Each row of a before or after table is a point. The points were changed in one or more steps. Then noise was added and the rows were shuffled. The steps act on how far a point lies along the listed directions, d1 being the first. Write out the steps. A step turns or swaps two directions, mirrors them in a line or flattens them onto one, adds a multiple of one to another, or multiplies one. Angles are multiples of 10 degrees, from the lower direction toward the higher: turns from -170 to 170, lines from 10 to 170 but not 90. Use the fewest steps. Two steps may share a direction if one is a turn and the other turns, adds or multiplies; they go together, in the order done. Otherwise the lowest direction goes first.
(in the rows, 128 means zero)

Directions:
(1): [167 100]
(2): [156 167]
Before:
[[ 49  89]
 [134 144]
 [139 157]
 [117 141]
 [157 126]
 [ 91  64]
 [111 192]
 [ 97  92]]
After (8 x 2):
[[149 139]
 [125 126]
 [139 134]
 [137 134]
 [ 48  88]
 [148 140]
 [ 88 109]
 [ 71 104]]
Steps: flatten d1 and d2 onto the line at 60 degrees

Directions:
(1): [144 131 108  76 187 120]
(2): [131  46 126 125 129 139]
(3): [ 94 133 110 165 170 176]
(4): [141 120 113 177 155  70]
Before (14 x 6):
[[148 157 142 100  72 149]
 [134 156 139  77  60 140]
 [122 171 141 138  92 145]
 [118 214 110 168 146 125]
 [148  69 118  90 173 164]
 [128 156 107  69 179 132]
 [120 160 102 164 161 148]
 [112 154 143  67  79 174]
 [128  83 111 120 187 139]
 [128 180 150 113 108 114]
 [102 158 120 140 117 175]
 [123 149 133  82  95 125]
 [159 101 110  32 198 137]
 [105 176 118 123 167 155]]
After:
[[180  92 158  55  67  87]
 [100 157 137 127  65 178]
 [ 98 157 144  86  80 188]
 [169  64 142  75 115 127]
 [119 160 108  98 152 162]
 [112 174 128 136 132 162]
 [137 215 104 130 166 109]
 [112 182 149 140 109 132]
 [150 162 100 111 173 115]
 [152 149 139  68  96  88]
 [122 160 136 136  88 182]
 [137 171 127  78 150 115]
 [156  78 128  92 143  97]
 [107 150 137 119  78 143]]
Steps: turn d1 and d3 by -80 degrees

Directions:
(1): [138  83 118 132 188 177 136 141  85]
(2): [ 90 105 162  58  98 130 150 141  99]
(3): [103 139 123 169 128 105 189 187 118]
(4): [ 86 117 119 126 168 102 169  64 146]
(5): [134 109 141 103 177  66  94 166 147]
(6): [117 148  63 115 122  95 107 121  66]
Before:
[[ 84 126 152 109 127  73 162 109 152]
 [101 117 182  70  97  70 141 182 113]
 [147 109 100 106 142 106 101 122 118]
 [145 116 151 111 102 105 107 123 160]
 [127 141 150 112 122  71 107 182 107]
 [ 83 129 105 107 187  82 116  96 114]
 [124 152 111  82  80 112  70 121  91]
 [120  99 111  96 172  83 146 164  69]
 [166 103 143 101 139 126  85 167 123]
 [ 59 134 112 138 154  81 200  31 150]
 [151  71 135 130 191 228 162 196  43]
 [124 134 134 142  70 136 141 135 137]
 [134 106 143 127 119 181 114 164 113]
 [121 182 133 145  95 136 159 137 139]]
After (14 x 9):
[[114 173 131 127 112 135 151  82 150]
 [118 125 132 125  84 136 134  89 148]
 [161  98 141  90 149 127  80 136 131]
 [128  96 141 105 138 180 104 107 126]
 [126 155 112  85  77 113  73 127  90]
 [ 90 136 152 126 112  75 171 155 141]
 [ 78 161 115 192 104  84 225 185 115]
 [ 93 106 180  46 118  68 129 117 126]
 [151 115 100 118 133 108 107 155 110]
 [116  94 109  87 179  82 141 136  74]
 [115 126 149  85 148  70  95 103 124]
 [139  54 131  95 224 226 145  96  64]
 [ 98 146 108 140 156  84 130 191  92]
 [149 120 151 119  96 108 110 143 154]]
Steps: swap d3 and d4

Directions:
(1): [163 158 115 128  87 168 171 152 120 162  71  77 131  97]
(2): [ 90 156 122  66 133 106 108 167 124 115 106 146 197  85]
(3): [144  85 114 136 198 135 189 157  91 154 155 142 148  98]
(4): [107 172  98  88 176  93 145 125 149 134 130 100  51 110]
Before (8 x 14):
[[141 126 110 104 166 126 145 162 105 137 117 149 167  80]
 [154  64 132 163 141 150 141 125 115 127 174 146 118 153]
 [136  88 134 127 150 127 152 162  97 132 151 157 218 102]
 [156  72 105 170 187 133 141  95 107 128 178 148 135 168]
 [131 139 164 139  64 139  69 121 136  95 123 156 163 148]
 [136 135 161 147  10 156 103 125 114 120  90 136 185 155]
 [112 105 146 156  89 138  76 104 119 104 141 147 149 177]
 [ 60 146 146 110 101 109  73 118 171  86 143 166 178 139]]
After, 8 rows:
[[ 89 186 114  72 130  73  97 120 166 106 130 111  97 121]
 [ 77 105 153 141 115 124  88 117 158  90 168 187 194 150]
 [135 129 118 134 117 129 121 103 154 120 148 104  44 156]
 [114 166 104  77 160  99 115 141 136 121 116 137 125  88]
 [134 131 165 143  66 139  69 116 137  93 131 162 163 151]
 [142 141  87 140 156 114 121  73 152 123 148 102  53 172]
 [114 117 144 155  82 138  82  98 127 110 134 133 126 179]
 [120 157 158 129   6 143  86 121 126 111  86 137 168 157]]
Steps: turn d1 and d2 by 20 degrees; swap d3 and d4

Directions:
(1): [ 91 165 136 184 149 109 164  98 124 173  46 124 142  70 127 110 124 112
 118 142 110 163 192 125]
(2): [ 72 120 118 176 176 159 107 171 158 114 177 154  84  86 123 105 125  90
  76 137 178 120 122  92]
(3): [154 146 103 103 129  77  79 171 119  68  93 106 138 135 148 106 136  95
 130 131 107 143 157  31]
Before:
[[123 143 163 145 108 117 178  88 122 175  88 127 142 104 128 112 125 152
  146 126 101 143 144 181]
 [133 138 141 118  92 124 154  71 108 156 124 119 156 172 107 167 118 176
  168 129 119 128 113 208]
 [149 125 149 122  94 119 158  84 115 158 105 133 139 133 138 140 112 159
  151 132 126 150 139 152]
 [144 126 178 147 117 150 181  60 123 201 107 114 139 134 112 145 133 156
  165 123 117 126 106 230]
 [136 115 141 109 116 171 175  74 127 175 141 130 135 163 114 173 127 195
  162  90 129 108  86 249]
 [ 82 122 114 158 184 153  84 176 158 109 172 164  88 107 132  85 136  88
   91 121 187 125 128 111]
 [118 116 142 121 135 135 155 106 133 146 140 125 136 130 114 152 135 139
  148 124 127 121 106 165]
 [ 91  98 126 167 154 145 104 156 140 118 163 132 109 131 118 120 122 114
   98 123 156  98 102 124]
 [140 110 112 105 136 130  95 138 124  82 161 133 125 150 143 125 137 126
  126 116 129 111 120 104]
 [ 79 108 115 180 169 182 110 169 154 147 189 164  72  83 117 117 131 115
   80 143 177 115 123 131]
 [157 144 131 106 131 108 114 124 117 104 101 117 145 137 135 137 134 126
  134 130 120 132 132  91]]
After (11 x 24):
[[127 172 132 138 104  83 150  79 102 147  56 103 170 146 116 143 122 147
  160 138  98 157 170 152]
 [ 74 129 108 190 177 159 103 170 150 143 144 155  82  63 124 103 135  97
   77 145 162 132 158  97]
 [110 178 131 159 143 103 177  78 118 177   7 106 160  94 129 131 126 147
  153 107  91 166 189 161]
 [155 153 142 111 103  74 128 134 116 111  71 107 146 123 148  96 135 120
  149 127  85 149 157  94]
 [ 76 114 130 187 165 144 118 148 139 136 135 133 112 112 114 115 118 110
   94 126 153 110 119 131]
 [ 77 116 122 166 186 161  94 169 159 121 175 168  84 100 126  88 132  93
   92 117 189 125 126 129]
 [157 168 151 147 136  75 148  94 110 153  15  88 159 109 134 111 140 109
  161 134  81 161 177 111]
 [157 137 139 115  93  93 136 100 110 136  89 122 144 137 148 126 116 143
  156 135 117 159 153 107]
 [115 102 127 133 140 161 137 100 131 132 168 149 122 132 128 134 128 145
  124 115 137 105 117 167]
 [115 143 138 134 142 106 155 111 127 145  92 116 144 106 120 137 135 120
  146 133 113 140 143 129]
 [161 122 139  99 124 138 123 116 122 114 148 129 138 154 127 152 131 147
  131 123 136 109  99 133]]
Steps: turn d1 and d3 by 100 degrees

Directions:
(1): [143 140 110 123 100 151 197  92 173 169 137  83 126  67 188  96 121 104
  33 132 124 124  78 144 148 117 154 141 155 125 102 178 146 128 171 177
 121 173 178 138 154 136 101  78 142 113 178 118 121 117 148 110 124 107
 145 176  96  79  93 110 159  49 149 100]
(2): [109 157 146 169 129 166  62 124 102 117 122 121 157 135 151 120 116 140
  88  72  51 103  50 126 169 142  41 110 168 106 164 101 171 176  49  84
 137 148 188  94 142 110 116 156  91 123 113 138 145 133 138 162  92 131
 159 120 108  96 152 131 166 141 149  82]
(3): [101 145 163 159 127 154 176 121 137  73 180 117 161 148 171 149 198 179
 175 216 151 183  95 151 137  81 105 162 161 112 163 128 182 129 154  94
 151 166  96 129 119 153 120 118 154 145 112 128 139 147 101 104  28 154
 111 104 128 146  71 148 118 120 157 106]
(4): [ 95 143 167  78 154 116  90 136 110 191  75 165  99 151 125 100 183 134
  58 174  53 113  98 123  96 154 144 133  75 141 114  87 118  95 157  95
 101 108  46  82 102 129 116  92 141  88  92 124 139 120  90  99 123 126
 139 128 120 124 103 178 150  88 163  65]
(5): [123 185 113 120 105 184 155 149 115 110 144 136 138 109 112 169 120 176
 139  67 115 169  71 181 149 164 175 123 131 109  80 139 156 146 128 154
 124 111  98 105 111 146 122  77  87 148  72 107 141 118  70  60 193 129
 195  75 162 154 131  99 175 133 143 191]
(6): [168 106 139  94 100  99 132 105 118  87 100 105 152 152 155 139 104 102
 143 164 119 100 143  99 128 164 108 108 232 147 131 131 184 158 131  95
 174 133  36 103  64  68 156  87 150 146 127 116 134 127 193 118 166  65
 156 124 151  91 126 150 154  87  90 157]
Before (13 x 64):
[[ 91 184 133 150 149 169 110 153 102 149 165 149 124 127 141 145 166 194
  141 113 111 185  70 189 131 107 131 136  82 108 133 105 118 125 132 121
  103 146 160 111 133 188  88 131 102 130  96  98 162 136  22  98  85 168
  146  88 131 157 114 121 147 145 177 135]
 [124 116 169  91 151  84 107 143 100 140 119 154  98 157 106 124 170 112
  152 202 114 115 169 106  78 121 147 141  85 154 159 119  96  76 151  94
  106  97  42 101  84 121 150 119 156 109 108 123 132 126 116 123 134 152
  107 125 135 151 130 167 124 141 111  93]
 [128 131 100 116 119 153 155 130 158 192 137 138 104  69 126 149 119 130
   84 101 165 174 127 169 130 137 209 118  63 127  46 151  73  97 174 202
   75 121 163 146 145 176 108  97 106 123 124 129 102 124  75  98 183 124
  151 155 135 157 127 104 136 119 141 159]
 [ 86 139 165 118 170 143 117 150 124 117 127 149 151 144 118 142 191 188
  126 143  93 159  82 165 108 129  87 139 119 117 153  95 162 120 117 107
  122 130 127 114 120 132 119 125 127 121  88 128 174 122  77 123  76 165
  128 110 124 145 101 153 132 127 174  93]
 [201  50  79 124  89  61 183  79 156 154 115  85 118  97 162  96  63  40
  117 151 202  89 225  84 120 128 125 122 189 156 116 190 102 126 153 185
  159 148 161 175 147  86 144 128 182 147 194 136  92 123 229 155 183  68
   90 226 116  64 150 105 121  78  53 145]
 [ 92 167 140 183 139 181 128 131 105  77 181 142 133 121 155 147 142 162
  176 105 140 132  92 150 164  76 102 134 130 128 146 127 130 139 126 120
  122 140 210 140 157 160 104 157 145 148 131 122 141 140  90 132  78 180
  134 105 113 160 121 106 143 166 176 120]
 [ 75 185 157 138 145 171  87 135  88 154 120 175 127 118 146 139 180 176
   61 109  44 141  53 159 134 153  90 123 101 127 126 112 139 124  88 108
  107 145 142 115 148 156 106 120  68 108  71 172 151 122  75 127  99 149
  153 106 120 133 113 142 159 149 200  65]
 [123 162 141 161 102 177  96 131 123 107 129 117 144 116 160 155 132 141
  131  98  93 128  63 154 184 114  85 122 151 111 113 128 153 151  79  88
  157 130 173 113 159 141 113 138 128 118 101 125 145 118 121 120 110 134
  154 102 118 114 143 114 165 126 156  88]
 [144  90 114  90 154  82 142 109 177 216 106  97  77  86 135  75 106  61
   74 116 134  96 167 100  84 116 166 142  73 159 119 160  91 100 168 165
   93 133 163 165 160 129 122 165 152 109 188 132 125 114 165 138 135 120
   67 189  99  96 116 142 101  71 121 102]
 [163  88 147 140  90 111 181 114 149  55 166 122 148 146 146 162 119 134
  244 189 205 154 191 126 126  80 112 150 187 133 119 157 156 123 145 119
  170 156  79 167  94 115 149 125 167 173 138 124 134 149 151 108 114 122
   89 114 144 153  99 118  91 131 109 170]
 [158 146 101  98 122 124 169 104 158 172 111 132  88  89 142 111 112 102
   75 132 161 130 120 116 127 121 221 154 108 118  78 181 109 115 205 202
  129 109  96 147 101 147 100  81 135 122 168 104  98 141 127  95 172 109
  154 144 121  98 102 126 155  53 137 134]
 [144  95 120  92 152  94 136 132 123  86 109 153 117 160 105 134 108  94
  184 144 186  95 201  86 122 125 132 114 111 159 147 136 104 127 131 107
  126 105 131 150  98 123 151 189 130 130 153 128 113 133 159 147 146 152
  103 138 132 175 155 135  85 161  89 150]
 [ 76 143 168 127 149 164 166 133 116 116 152 134 124 137 142 155 177 188
  167 194 155 199 110 155 107  71 148 157  95 120 132 140  79  96 159 122
  118 132 122 157 144 154 109 146 154 125 105 133 141 147  82 103  63 179
   69  86 128 187  87 126  99 137 129  89]]
After, 13 rows:
[[129 149 123 130 115 157 167 115 118  92 154 127 121 105 156 143 118 129
  158 119 156 117 118 144 148 109 157 126 159 148 101 156 132 132 171 149
  128 132 146 138 122 134 117 101 163 152 146 103 131 125 119  98 151 134
  154 122 129 139 113 106 158 117 147 160]
 [104 138 147 115 168 128  47 127 127 208  86 121  97 115 131  78 115  99
   44  58  31  84  77 109 113 152  93 125  81 135 146 105 134 140  85 102
   93 128 172 104 152 117 115 185 102 100 127 136 152 116 133 148 115 130
  112 152  96  89 142 161 149  98 152  59]
 [125 121 144 107 164  88  78 113 129 189  82 163  80 142 134  81 149  95
   65 171 110  96 132  73 106 109 146 153  75 128 136 118  90 102 164 131
  123 104  93 129 101 135 102 141 146  93 161 128 104 153 136 152  97 129
  111 156  95  91 113 177 129  79 147  49]
 [138 125 116 138 136 143 130 116 130  78 131 120 143 130 147 127  91 102
  135  93 152  92 122 101 168 117  83 110 155 135 164 148 141 165  87 111
  133 144 223 145 131 125 131 197  98 129 166 133 119 137 169 167 112 156
  131 147 105 139 158 112 117 150 113 120]
 [132  74 128 104 148  86  90 115 149 216  92 144  90 108 130 108 129  79
   67 161 144 119 178 105 101 130 151 110  61 154  95 115  47  82 164 149
   82 122 146 142 137 137 122 142 143  96 157 148  98 132 135 165 138 109
   98 197 107 129 134 156 103 115 123  91]
 [113 116 166 119 134 136 127 114 101 100 118 115 140 150 154 147 127 141
  158 173 132 144 130 116 116 103  97 127 167 132 148 135 104 134 118  98
  148 134 119 145 119  97 131 156 153 129 130 135 141 144 159 138  95 130
   80 105 128 140 118 132 114 125  92  90]
 [119 114 145 100 155 120 138 155 125  88 128 144 151 148  95 162 157 174
  184 140 144 158 140 155  97 145 118 129 144 128 136 112 157 124 127 125
  138 109  88 131  96 116 146 116 133 144  91 122 167 122 101 114 134 141
  128  98 153 158 117 139 121 142 132 165]
 [153  98 160 166  88 131 164  89 162  82 162  95 159 124 199 125 119 116
  159 178 153 124 127 120 155  73  56 149 215 122 148 157 180 142 120 107
  169 199 153 156 124 105 123 132 167 150 171 132 136 149 180 140  58 116
   93 150 102  98  89 125 117  96 133  96]
 [140 155 123 112  93 156 157 138 138 116 126 127 117 105 135 173 137 139
  159 131 146 153 115 166 152 124 179 132 123 128  59 152 127 118 151 133
  148 102  93 127 131 154 126  89 147 125  92 107 135 106 100  65 174 122
  154  93 148 147 123 107 153 105 138 148]
 [124 135 128 162 113 142 115  91 129 196 110 107 132  94 195  73 121 101
    6 109  65  97  62 121 158 136  58 128 152 116 137 139 141 146  98 136
  128 171 218 111 181 118  94 133 135 107 136 146 119 122 154 150  96 112
  134 205  75  51 138 126 183  67 147  29]
 [113 152 129  91 132 124 130 149  90 122 116 187 111 132  96 180 153 164
  158 127 127 161 154 154  97 170 170 118  97 152  86 129 107 102 135 142
  119 101  49 139 106 145 143  99  86 139  63 159 137 118  79  93 186 127
  143  86 174 173 121 131 125 168 142 169]
 [127 119 161 153 146 109  68 140  86  85 145 137 135 163 107 143 136 120
  191 143 110 111 151 103 115 112  70 125 131 133 202 113 121 123  69  74
  130 114 122 108 107 111 157 178 123 132 112 133 137 135 140 171 106 165
  110 113 131 144 167 146 122 193 100 103]
 [144 121 117 104 139  96 130 138 112 140 137 141 108 138 125 143 130 136
  180 155 166 157 176 147  94 121 165 124 113 147 120 124  95 107 167 134
  125 130  95 131  95 149 125 120 141 142 131  93 145 130  89 109 147 119
  122 112 153 145 122 129 117 129 113 182]]
Steps: turn d1 and d4 by 60 degrees; turn d2 and d5 by 100 degrees; flatten d3 and d6 onto the line at 30 degrees

Directions:
(1): [189 181 126 135 144 130 147 156 126 151  85 162 134 122 134 148 119  77
 188 142 119 186 148 131 146 131 167 151 165 173 144 123  88  84 163  67
 146  65 126  98 123  82 129 185  62 146 115 176 117  96 115 165  79 134
 109  82  75 214 143 118 143 147 126 150]
(2): [132 112 117 121  42 100 155  71 169 116 142  99 123 195 135 193 122 121
 128 201 214 172 137 164 127 125 206 125 112 145 121 138 138 123 133 130
 120 142 144  91  47 141  73  81 120 160 137 112  87 142 107 136  92 155
  78 125 115  82 129  91 126 110 111 132]
(3): [131  64  92 161 149 113  70  82  96 183 111 145 114 129 123 116 144 124
 129 134 109  96  76 108  60 169 116 146 143 135 183 198 173 197 154  82
  68 120 136 122  67 151 119 113  96 174 134 100 168 119  98 116 137 148
 112 151  99 174 145  96 127 176 170 174]
(4): [130  99 114 165 128  18 113 148 135 163 124  84  97 138 121 168  99 116
 130 146  66 164 149 105 129 151 104 123 171 184 138 144 159  68 151 127
 111 169 131 137  68  92 135 142 175  73 172 146 151 143 109 133 170 107
 140 142  96 129  72 212 118  94  83 102]
(5): [142 120 111  89 130 141 138 122  92 117 107  96 134 132  78 120 127 143
  73 176  98  79 104 140 147  79 144 116 236 120 127  73 117 143 123 105
 160 147 131 100  84 107 178 121 135 166  84  54 145 188 150 134  97 126
 161  80  92 127  89 124 142 207  81  88]
(6): [147 152  95 192 141  80 100 146 168 108 107 136 114 141 132 162 202 148
 139 126 157 153 139  84 185  80 129 110 118 115  97 137 101 196 123  96
  74 108 180 167 143 177  90 148 127  88 159  82 133 127 188 176  94  70
 129 127 130 123 143 157  91 208 113 102]
Before:
[[141 136 135 130 114  97 131 132 156 119 117  81 122 146 110 185 134 108
  116 167 124 167 158 107 135 110 166 119 174 156 149 105 111  94 112 126
  149 141 123 124  81 112 116 123 139  98 150 127 122 153 134 151 123 117
  122 111 113  99  75 168 124 117  67  97]
 [ 94  99 157 101 140 165 133 117  97 157 136 131 145 111 129  74  88 113
  141  99  93 113 124 119  87 182  75 147 114 150 170 155 158 117 126 154
  147 141 109 122 155 105 156 135 119 142 119 162 134 117  84  94 176 158
  130 146 122 148 153 115 152  65 160 173]
 [119 147 151 131 145 136 142 168 151 112 128 132 128  98 143 113  99 138
  136  82 113 124 141 108 133 139  91 121  93 109 112 112 133 103 121 175
  131 130 120 161 188 132 127 140 129  88 134 143 121 114 138 128 152 120
  136 134 149 127 132 148 114  99 135 122]
 [133  77 117 113  82  97 135  99  96 158 143  76 117 171 102 145  56 113
  109 193  99 137 120 167 102 141 160 128 161 184 149 118 177  68 151 122
  135 164 113  98  52  69 153  94 138 175 118 132 130 151  61 106 151 179
  110 101  81 105  75 128 142  86 105 148]
 [134 128 109 167 100 107 138 102 144 149 140 122 129 143 161 170 123 100
  171 170 179 174 137 144 115 134 167 147  85 129 124 180 118 126 146 117
  100 126 126 125 125 149  87 132 123 122 158 144 119  93 112 126 102 148
   95 144 141 133 148 131 109 128 134 145]
 [111  86  79 140 127 134 103  91 103 146 124 110 126 126  96 124 161 142
   86 139 102  79  70 133  89 112 124 133 181 118 133 114 135 174 144 110
   92 145 130 144  91 163 129 116 122 169 122  50 134 168 139 124 139 126
  139 116 107 126 134  95 125 210 126 120]
 [123  44  96 175 110  41  97 104 142 174 117  98  78 156 141 160 138 132
  139 165 122 147 109 128  73 181 131 130 149 158 162 181 160 142 159  84
   80 155 131 137  42 119 106 103 135 130 165 124 133 149  75 140 149 136
  105 157  77 130  95 161 141 124 109 141]
 [148 145 128 142 142  64 140 173 158 124 132 143 106 115 159 143 119 116
  155 120 113 174 162 122 149 147 144 134 123 169 135 147 131  67 142 120
  132 125 161 131 133  93 106 158 125  91 158 177 104 111 133 139 143 120
  141 131 122 148 123 176 132  84 112 131]
 [ 51 128 178  67 127 217 141 123 106 103 165 120 126  71 157  79  94 163
  102  62 138  79 119 162 108 173  77 127  59  91 110 115 143 104  77 210
  172 153  85 150 196 141 134 104 168 127 113 167 119 121 103  64 202 159
  138 168 195  62 150 106 143   7 136 141]]
After, 9 rows:
[[111  85  71 166 129 104  92  97 117 148 126 103 117 132 102 139 170 144
   94 133 108  93  77 116 101 116 114 129 168 121 129 130 141 178 141 112
   72 148 143 160  89 173 113 120 130 145 146  53 135 168 145 132 145 108
  134 126 109 121 132 116 113 210 121 117]
 [127  94 130 111  76  99 144 103 106 155 157  82 120 166 117 146  45 104
  128 175 108 155 135 173 103 157 157 129 124 189 146 124 175  40 149 140
  142 162 108 103  73  64 145  98 142 161 128 166 116 131  50 100 166 182
  100 111  96 100  87 137 137  43 113 156]
 [150 159 139 126 139  81 154 178 154 115 132 145 115 115 157 137 108 110
  157 124 114 174 168 134 154 144 152 138 128 168 134 134 123  51 140 126
  153 123 153 124 141  79 119 161 119 100 146 186  95 110 128 139 137 128
  140 123 124 150 122 167 140  76 109 133]
 [107  94 138  84 144 160 130 118  80 149 119 104 149 119  91  76  99 127
  104 135  74  83 111 116 111 142  84 134 196 145 165 116 150 136 121 134
  160 157 117 110 123  97 186 133 128 155  94 104 149 163 113 106 151 147
  155 113  93 145 122 123 155 135 124 135]
 [122 123 134 155  90 118 144  97 142 170 161 134 129 132 185 160  87  78
  197 148 176 191 147 157  80 186 159 162  35 145 144 201 137  77 156 143
  110 127  97 117 139 131  80 129 118 121 164 210 106  59  67  99 136 177
   72 169 158 136 158 122 120  43 166 182]
 [127 147 144 114 145 152 144 162 139 100 119 122 126  98 120 107 113 150
  107 103 107  97 127 114 150 107 100 114 139  97 108  87 124 127 115 163
  139 133 127 150 175 130 146 135 127 109 110 100 128 144 158 132 129 115
  150 114 137 124 122 139 114 148 116 104]
 [ 53 110 157  44 128 231 137 105  82  93 153  95 130  75 115  65 109 185
   48  95 126  22  84 168 114 130  83 115 133  72 109  79 142 146  69 196
  186 170  94 136 162 146 167  84 176 161  80  92 141 172 124  64 180 158
  164 137 177  51 126  94 150  84 108 112]
 [135 149 154 133 109 112 136 140 171 118 133  94 128 141 134 183 127 101
  140 145 144 187 174 109 131 127 164 126 121 155 147 120 108  78 108 141
  151 129 112 128 114 114  99 129 132  89 158 168 107 127 125 148 135 125
  110 127 134  96  96 162 124  67  93 118]
 [109  52 122 172 103  36 113 114 155 180 140  96  80 149 163 162 109 118
  160 144 120 180 132 136  63 211 121 135 106 173 161 189 165  87 161 111
   91 161 111 140  62 105  96 108 147 106 183 179 114 124  50 127 183 143
   96 177  95 119  98 176 145  48 119 153]]
Steps: multiply d1 by 1.3; add -1.5 times d2 to d5; turn d5 and d6 by 30 degrees; turn d3 and d4 by 20 degrees
